Each row is a point. Each copy is the shape, with its points in the same order, stretched, turned, moved and blurred by noise. Some copies are also mirrored. Which?

Shape (6 x 2):
[[-14.6  35.2]
 [ 15.4 -15.4]
 [  1.8  13.8]
 [  2.5 -14.6]
 [-18.8 -17.1]
 [ 12.6   9.0]]
Copy 1 (6 x 2):
[[-23.2 -36.1]
 [ 16.6   7.3]
 [ -1.7 -18.7]
 [  3.7   9.1]
 [-14.6  17.5]
 [  7.9 -16.8]]
Copy 1 is: mirrored
Copy 2 (6 x 2):
[[-30.6  25.8]
 [ 18.1  -5.0]
 [ -6.3  14.3]
 [  5.9  -8.4]
 [-12.0 -19.7]
 [  5.3  14.6]]
Copy 2 is: only turned

Shape (8 x 3):
[[-17.2  17.8   7.9]
 [-14.0  -8.6  13.9]
 [-13.2  -7.2  21.7]
 [-16.7   7.3  10.5]
 [ 12.3   1.8 -30.8]
 [  0.9  -8.9  18.9]
 [  8.7 -19.0 -26.4]
 [  6.9 -10.0   9.9]]
Copy 1 (8 x 3):
[[-22.2  11.6   8.0]
 [-21.0 -19.7   4.6]
 [-23.1 -19.0   8.4]
 [-22.5  -2.1   7.0]
 [ 14.9  10.8 -29.7]
 [ -6.8 -22.3   7.2]
 [  9.9 -11.3 -33.3]
 [  0.6 -21.6   1.1]]
Copy 1 is: only turned
Copy 2 (8 x 3):
[[-27.8  -1.7  11.7]
 [-21.9 -26.6   5.7]
 [-20.6 -29.0  13.1]
 [-25.6 -11.9   9.9]
 [  4.7   6.4 -28.9]
 [ -7.5 -29.4  13.5]
 [  1.2 -14.0 -31.9]
 [  0.0 -23.9   5.2]]
Copy 2 is: only turned
Copy 3 (8 x 3):
[[-13.1   8.8  20.4]
 [-18.4 -14.5  14.4]
 [-11.2 -16.5  21.7]
 [-15.8   0.8  20.1]
 [  7.1  14.2 -25.6]
 [ -0.1 -22.0  16.1]
 [ -2.8  -7.0 -30.8]
 [  4.2 -16.5   5.4]]
Copy 3 is: only turned

Shape (7 x 4):
[[ -5.6  -4.2  -4.6 -11.4]
 [ 12.6   2.6  -8.5  -2.2]
 [ 14.0 -37.5 -16.6 -10.6]
 [-10.2  -1.5 -12.4   1.9]
 [ -2.6 -12.9  -3.5   9.3]
 [ -7.5   6.3   6.3 -16.1]
 [-13.4  16.9  39.4  42.1]]
Copy 1 (7 x 4):
[[-19.5   5.4   0.2  -6.8]
 [  0.7   9.2  -1.7   3.9]
 [ -6.6 -15.6 -31.7 -15.0]
 [-23.2   1.5  -0.2   7.1]
 [-14.2 -10.6   0.8   8.9]
 [-16.4  11.2  16.0  -8.4]
 [ -9.8 -20.9  57.1  31.7]]
Copy 1 is: only turned
Copy 2 (7 x 4):
[[ -9.0   2.9  -1.7 -10.9]
 [  1.3  16.8  -6.7  -1.5]
 [-35.0  16.0 -19.0   5.4]
 [ -2.0  -6.4 -10.1  -1.9]
 [-10.1  -3.6  -2.1   9.3]
 [ -1.5   3.6  10.8 -17.5]
 [ 21.6 -24.5  46.2  26.1]]
Copy 2 is: mirrored

Shape (10 x 4):
[[  5.8  21.1   5.4  26.3]
 [-15.0 -14.3 -13.5 -31.1]
 [  6.9 -14.6   5.4  -1.6]
 [ 19.7  12.8  14.3  13.3]
 [ -6.8  -9.7  -4.7 -31.0]
 [  0.5  19.4  24.7   6.1]
 [  0.8  -5.4 -27.3 -37.0]
 [-11.9  -4.2  21.0  18.3]
 [-11.0   1.7  26.2  -5.4]
 [-12.8 -12.9  -7.6 -13.4]]
Copy 1 (10 x 4):
[[ 10.8   2.3  31.8  18.2]
 [-13.2  -9.8 -11.9 -31.9]
 [  5.7  11.8  -1.2  -8.0]
 [ 16.8  15.1  24.8   2.0]
 [ -7.0  -3.0  -5.1 -29.8]
 [ -0.2  22.2  33.4  -5.2]
 [ -0.1 -27.9 -12.1 -35.1]
 [-10.2  24.8  16.8   9.2]
 [-12.3  24.4  14.2 -18.3]
 [-10.7  -2.5  -6.4 -16.9]]
Copy 1 is: mirrored
Copy 2 (10 x 4):
[[ 25.6  11.1  -7.1 -26.6]
 [-26.8  -2.8 -16.9  19.5]
 [ -0.4 -13.5  -0.7  -5.3]
 [ 29.3   2.3   4.0  -7.9]
 [-15.8  -3.7  -3.4  21.2]
 [ 17.6  16.4  14.0 -13.3]
 [-15.8  -4.2 -22.2  37.2]
 [  2.9   3.8   5.6 -33.3]
 [ -2.6  10.5  16.6 -14.2]
 [-17.2  -4.8 -12.3   3.3]]
Copy 2 is: mirrored

Shape (11 x 6):
[[ -6.2 -17.7 -22.7  18.1 -10.2  -2.4]
 [ -7.0 -22.5 -11.9  23.6   2.3 -10.4]
 [  3.1  23.6  16.3  -7.0  13.7   9.4]
 [-17.2  12.7  -6.4  25.6 -23.6 -23.7]
 [ 21.3  -8.4   5.7 -10.9  -2.8  12.7]
 [-24.2  -5.7 -14.8 -14.7 -34.0 -11.4]
 [ -6.1   6.1  -7.5  -6.5   3.7 -24.6]
 [-23.5  11.9   1.9   4.9 -19.1   1.6]
 [ 18.5  -4.4 -24.9  15.6 -18.6 -27.8]
 [-27.5   3.9 -24.2 -18.4 -20.0  19.3]
 [  4.3   4.7 -20.3 -16.6  12.7  -8.8]]
Copy 1 (11 x 6):
[[-24.1 -16.1 -23.2  14.3   2.0 -31.1]
 [-25.1 -27.1 -17.8  13.8  18.1 -31.0]
 [  8.8   9.7   4.7  -6.6  13.9  14.9]
 [ -8.3   7.6   8.3  30.8   6.1 -43.5]
 [  5.1 -18.3 -13.4  -6.0  -8.0   7.3]
 [-25.8   0.0   9.6  -6.9 -26.5 -43.3]
 [ -2.1  -2.1   8.1 -10.1  16.4 -29.7]
 [-25.8  16.0   6.5  11.0  -5.0 -18.3]
 [ 11.9 -20.1 -15.5  22.1  -5.0 -44.0]
 [-35.6  24.5 -14.8 -19.9 -19.8 -21.6]
 [  0.3  -3.6 -17.0 -24.5  14.2 -19.5]]
Copy 1 is: only turned
Copy 2 (11 x 6):
[[ -4.7  18.5 -23.0  14.4 -11.9  -7.0]
 [ -0.5  20.4 -16.3  18.1  -0.6 -14.3]
 [ -1.1 -13.9  23.1  -0.5  12.5   7.8]
 [ -9.2   2.8   4.5  43.1 -14.6 -10.5]
 [ 15.9  -3.6   4.6 -17.7  -8.9  -1.3]
 [-28.8  -0.3  -0.2   8.5 -35.4 -12.0]
 [-16.0 -17.4  -2.0  12.2   1.1 -18.7]
 [-18.5   4.8  14.1  21.6 -14.2   2.5]
 [  8.2 -11.0 -23.2  23.2 -17.9 -22.1]
 [-32.7  -2.4  -6.1  -1.8 -25.8  18.5]
 [-14.5 -20.7 -15.0  -5.1   5.6  -9.2]]
Copy 2 is: mirrored
Copy 3 (11 x 6):
[[  8.7 -20.7 -14.4  -3.6  -0.6 -19.7]
 [  3.6 -22.8  -4.0  -4.5  12.3 -18.6]
 [ -8.1  26.0   1.9  14.8   3.7  17.2]
 [-12.4  -6.9   4.7  11.4 -19.0 -34.0]
 [ 21.9   2.3   2.5   1.0  -5.0  22.4]
 [ -2.8   1.2  -6.2 -26.4 -35.4 -24.7]
 [  4.6  15.7   5.9  -5.4  -0.1 -20.9]
 [-20.6   2.6  -5.7   0.0 -22.7 -12.1]
 [ 32.8 -11.2   5.6  10.2  -7.3 -27.7]
 [ -6.3  10.4 -34.5 -19.9 -30.0 -10.3]
 [ 18.7  20.9 -11.8  -4.7   6.4  -9.3]]
Copy 3 is: only turned
Copy 4 (11 x 6):
[[ -2.0 -20.7 -23.9  -7.5  -2.2   6.8]
 [ -0.7 -36.1 -19.8   0.9   5.9  -3.3]
 [ -3.3   2.1  31.7  10.9  20.9   7.4]
 [-38.4 -12.7  -5.7 -23.3   4.2 -15.9]
 [ 24.4  -6.0  23.1  -4.2  11.4   7.6]
 [-14.8  -1.9  -4.6 -11.2 -32.5  -5.2]
 [ -4.8  -6.4   3.5   4.0   3.0 -27.2]
 [-26.4  -5.8  11.9  -6.1  -5.9   9.7]
 [  2.8  -6.5 -18.1 -24.2  11.1 -24.5]
 [-15.1   9.3  -4.8   0.5 -22.3  25.4]
 [ 12.2   6.1  -1.7   7.4   7.8 -12.7]]
Copy 4 is: mirrored

Shape (12 x 8):
[[  4.7 -13.8   2.3  14.9  -7.2 -26.0  12.1  12.2]
 [-11.9   5.4  16.1   1.6   6.1 -28.4   6.1   4.4]
 [ 19.7   0.0  20.1  19.9 -18.9 -25.2 -22.2  -9.5]
 [ 31.0   6.0   7.0 -12.6  20.8   2.2 -21.4   6.3]
 [ -8.5  10.2 -25.9 -11.5  23.1  -5.1 -28.3 -12.4]
 [ -7.7  27.7 -15.5  -3.0  11.2  -7.4 -27.3  15.0]
 [ 29.5  -4.4  10.3  -3.0  11.5  -3.5  11.8 -25.0]
 [  1.3  10.0 -22.5  11.4 -15.1  18.7  -4.4 -22.8]
 [-17.8  24.2   5.9 -15.4   0.7  18.0   7.1  12.6]
 [-12.8 -13.5   2.1  33.5  11.4 -19.1  18.6  -3.8]
 [-18.9 -24.9  -0.2  19.1  -7.5 -11.3   0.6 -10.9]
 [  9.3  -3.3  11.0  17.9   4.7   3.4 -10.7   5.0]]
Copy 1 (12 x 8):
[[ 11.3 -12.6   5.4   6.4 -15.7 -21.5  -3.6  18.4]
 [ -0.7 -13.7  33.1  -5.1  -1.9 -16.0 -14.0   1.1]
 [ 16.1  10.0  17.0  35.5 -15.9 -24.0 -15.5 -13.1]
 [ 42.9   4.9  16.4  11.7  12.2  19.3 -11.4  -4.4]
 [  6.8   0.4  -7.7  -6.7  18.9  26.6 -36.4 -20.6]
 [ 14.1  17.5   4.8  -7.5  -0.7  30.2 -32.4   6.9]
 [ 23.0 -19.9  15.6  23.9   0.2   6.8  13.9 -19.1]
 [ -6.2   4.9 -23.5  17.4 -11.7  27.6   0.8  -7.9]
 [ -9.2  15.8  15.3 -20.3   6.5  18.5   3.9  14.5]
 [-16.6 -32.4  17.7  18.4 -10.9 -10.0 -14.7  11.3]
 [-22.2 -13.6  -4.7  20.2   3.4 -19.8 -12.7   1.5]
 [ 10.1   0.6  16.8  31.1  -3.9   8.2  -6.4   8.3]]
Copy 1 is: mirrored
Copy 2 (12 x 8):
[[-10.7  32.7  14.0  -7.1   2.9  -5.1  13.9  11.2]
 [ -9.4  29.3  17.1 -16.0  13.0 -31.4  -8.1  -4.8]
 [  3.0  34.8  34.0   3.7 -18.8   2.3   2.9 -28.7]
 [ 33.8  11.2  -8.0 -30.8  18.4  10.0  -4.8 -23.0]
 [-13.0   1.7 -26.7 -15.0  22.6  12.6 -24.9 -26.9]
 [  3.9  26.4 -13.7  -6.5  20.2   5.4 -41.8 -14.2]
 [ 12.7   0.8 -12.1 -16.9  -6.0 -16.8  27.1 -27.3]
 [ -9.2  -4.5 -24.0  16.2 -22.9   8.5 -13.3  -8.8]
 [ 12.6  -4.1  -9.7 -15.0   5.1 -28.8 -36.1  14.5]
 [-21.7  21.6   5.9  18.3  19.9 -28.8  22.4   4.2]
 [-34.2   1.7  17.1  10.2   2.2  -4.0   8.5   1.5]
 [ 14.3  11.7  10.3   7.3  12.7  -0.4   1.1  -5.7]]
Copy 2 is: mirrored
Copy 3 (12 x 8):
[[ -5.8 -11.6 -10.9  10.5  -1.6 -26.1  22.4  -7.7]
 [ -3.3 -17.1   7.1  -5.6   8.3  -6.7  32.4  13.3]
 [ 33.7   0.8   4.1  10.6  -8.9  -1.7  17.4 -13.2]
 [ 17.4   9.5   4.4   4.6  26.7  -1.5 -15.5  -2.1]
 [ 18.3 -19.7 -22.7 -30.0   7.8  11.6 -10.9  17.8]
 [ 15.2  -1.9 -25.1  -8.7   5.1   6.0   0.9  40.7]
 [ -4.0   5.7  12.9  -6.7  16.6   5.5   3.0 -39.2]
 [ -5.6   3.8 -19.1 -10.2 -28.2  24.7 -11.3 -11.0]
 [-26.4   0.8  11.1  -5.4  -8.0  17.9  -0.7  33.1]
 [-14.9 -35.1 -16.1  11.2   7.9  -2.8  35.9 -13.0]
 [ -2.3 -39.6  -7.8   0.2 -16.4  -4.0  16.2 -11.4]
 [  6.5 -11.0  -4.3  21.8   5.9   5.1   3.6  -6.2]]
Copy 3 is: mirrored

Shape (11 x 8):
[[-35.5  31.3  -3.4 -17.6 -14.3 -13.0 -21.6   1.2]
 [ 10.9 -22.2   4.9  -7.3 -23.7 -12.1  31.7  -0.2]
 [-23.7  -0.1  -6.6 -24.9  16.8 -14.5  -3.8  -0.5]
 [ -1.5   2.4   4.4 -25.5   2.5   7.0 -20.7   8.2]
 [ 17.1 -19.1  -3.3  -3.3  25.3  -2.1 -16.5  22.8]
 [-30.2  12.6  15.5   5.1   8.6 -15.1  -7.3 -25.9]
 [ 19.1  -1.4  -8.8   3.2   0.3   0.0  13.1  10.2]
 [  6.0 -33.5  22.9 -10.5   4.2  23.8 -19.4  -7.6]
 [ -4.2  12.0  43.0   1.1 -12.9   8.5  27.0 -10.5]
 [ -0.6   5.8  -3.8  -2.6  12.2   3.2  13.3 -10.4]
 [-29.0  -4.7   7.5  10.7   8.6   8.8  -6.3   2.7]]
Copy 1 (11 x 8):
[[ 22.1  40.8  13.2  24.8   2.5  -0.4  -5.0 -18.7]
 [ -8.6  -9.2  10.2 -24.1 -30.6  10.2  10.6   4.9]
 [  0.3  -8.7  28.4  21.1   9.8   5.0  -1.3  -9.2]
 [ 19.7  -2.3   8.2  25.0  -0.7   1.4  -4.0  15.9]
 [-19.9 -24.6   8.5  11.0  10.0 -13.6 -11.4  37.6]
 [  7.9  19.1  13.9  -7.9  20.0  13.6 -22.2 -16.5]
 [-13.3  -8.3  -7.9  -5.2  -5.5  -8.0   8.2   8.8]
 [ 12.6 -26.1  -2.8   1.9  -9.9  16.7 -32.6  32.2]
 [ 11.6  20.1  -3.3 -14.3  -1.0  38.3   7.7  -0.6]
 [ -5.3 -10.2  -3.8   2.1   8.1   5.5   0.0 -12.6]
 [-17.2   9.1  -2.9  14.0   2.9  15.5 -31.1   2.5]]
Copy 1 is: mirrored
Copy 2 (11 x 8):
[[ -8.7   4.3  14.0 -15.9  46.5 -35.0  21.2 -20.3]
 [ 38.3 -13.4  -6.8  -4.9  -1.4  27.0 -20.5 -12.7]
 [-16.1 -28.9 -14.1  -4.9  23.3  -7.7  15.5 -12.9]
 [-23.5  -8.1   4.9 -25.9  26.9  11.8  10.2  -5.1]
 [-28.4  -3.3 -22.8 -26.9 -14.9  24.6   2.2  11.5]
 [ -9.9 -18.1  -0.1  15.7  19.0 -30.8  -9.5  -9.5]
 [  8.6   5.6  -2.0 -10.5 -10.9  17.6   2.0   5.5]
 [-29.0 -28.7   4.1 -24.5  -2.2  29.9 -23.3  -9.4]
 [ 26.6 -18.3  25.5   5.6  27.3  -4.7 -19.2  23.0]
 [ -1.3 -15.7   3.3   6.5   0.9   0.7   4.8  -0.3]
 [-15.7 -21.8   7.9 -16.1  -6.0 -25.8   0.2  -2.1]]
Copy 2 is: only turned
Copy 3 (11 x 8):
[[ -8.6  14.2  13.4  23.0 -15.6 -42.1  -4.9 -11.5]
 [  1.9 -22.8   8.4 -37.6   4.7  -8.6  15.1 -30.7]
 [-11.2  -3.1  -8.8  13.8  18.9 -26.9  17.6  -6.9]
 [ -5.0  -3.9 -26.7   2.8 -12.0 -28.5   1.3  10.1]
 [ 11.1 -30.5 -38.1  11.7   6.4   5.4   6.3  23.6]
 [-28.3  20.2  17.3  21.3 -10.3   4.1  14.3 -16.6]
 [ 18.9  -8.7  -3.2 -14.5   5.7  -1.7   5.6   8.2]
 [-32.0 -18.9 -36.8 -13.4 -26.4   6.2  -3.9   4.9]
 [-20.1  15.7  30.1 -30.8 -27.6  -9.8  27.1  -3.5]
 [ -8.8   8.5   3.8  -6.7  15.2  -3.6  13.6   1.9]
 [-26.9 -14.7  14.4  14.2 -10.8   2.6   1.0  13.5]]
Copy 3 is: mirrored
Copy 4 (11 x 8):
[[-18.6  -7.4 -10.0  17.1  14.4  10.7 -21.8 -24.1]
 [ 11.2   3.4  12.8  20.5  -4.2 -20.5  41.9 -13.3]
 [ -9.0   5.7   8.3  -9.6  25.9  -5.5  -2.1  -7.1]
 [ -6.8   1.2  -9.1 -16.3   3.7  15.9   5.9 -14.9]
 [-14.2  -2.9   9.1 -30.1   7.6   9.5  19.8  21.3]
 [  5.4   6.0  26.2  20.8  11.9  17.2 -33.4  -6.9]
 [  3.9  -2.3  -7.3  -3.6  -0.8  -6.9  25.3  14.3]
 [  3.5  16.9  22.3 -22.7 -22.1  24.4   4.3  -9.7]
 [ 25.7  22.3   7.3  42.0  -2.5  25.2  12.3 -18.5]
 [ 12.3  10.3  -4.0  -2.6   7.0  -1.6   1.3   8.4]
 [-14.3  18.2  19.2   3.7  -1.0  14.8 -19.5   9.6]]
Copy 4 is: mirrored
